Each wall is flat, endless, passes through zero and stands at right angles to its row. A trip goes straight from one point to another. List the walls that it crosses, first one first.

Walls:
(1): [-0.61  0.24 -0.86]
(2): [ 0.14 -0.40  0.60]
(3): [0.04 0.08 0.37]
(4): [-0.31 -0.08  0.07]
(5): [ 0.46 -0.02  0.29]
Trips:
[-0.27 -0.06  0.50] to [-0.24 -1.07 -0.21] => 5, 3, 1
[-0.43  0.21  0.12] to [0.41 0.17 0.76] => 2, 1, 5, 4
[-0.38  0.32  0.25] to [ 0.10  0.11 -0.61] => 3, 4

Walls:
(1): [ 0.47 -0.42 -0.11  0.02  0.19 -0.19  0.43  0.01  0.56  0.36  0.17 -0.29]
(2): [-0.08  0.31 -0.80 -0.18  0.62 -0.41 -0.64  1.07  0.15  0.17  0.13 -0.36]
(3): [ 0.30 -0.43  0.19 -0.01  0.07  0.29 -0.54  0.46 -0.38 -0.20 -0.60  0.21]
(4): [-0.93  0.10 -0.04 -0.25  0.60  0.94 -0.19 -0.51  0.13 -0.04 -0.57  0.49]
(5): [-0.49  0.64 -0.21  0.77 -0.29  0.04  0.19 -0.03  0.16 -0.60  0.00  0.28]
Trips:
[-0.53  0.43 -0.21  0.50  0.25 -0.31  0.67  0.11 -0.28  0.32  0.65  0.53] to [-0.13 -0.03  0.16 -0.12 -0.22  0.26 -0.89 -0.31 -0.65  0.03 -0.13 -0.16] => 4, 2, 3, 5
[ 0.33 -0.72 -0.32  0.58  0.00  0.66  0.81 -0.12  0.35 -0.24 -0.20  0.34] to [-0.61  0.02  0.30 -0.67  0.27 -0.14 -0.63 -0.17  0.40 -1.35 -0.08 -0.27] => 1, 2
[-0.43 -0.55 -0.06  0.08 -0.17  0.25  0.52  0.54  0.03  0.05  0.27  0.43] to [-0.08  0.09  0.26  0.31 -0.20  0.18 -0.65  0.39 -0.03 -0.45 -0.05 -0.15] => 1, 2, 4
[-0.03  0.04  0.43  0.07 -0.57 -0.24 -0.19  0.04 -0.45 -0.42  0.14  0.05] to [ 0.19  0.06  0.25 -0.78  0.46 -0.64 -0.69  0.45 -0.16 -0.20  0.30  0.16] => 5, 2
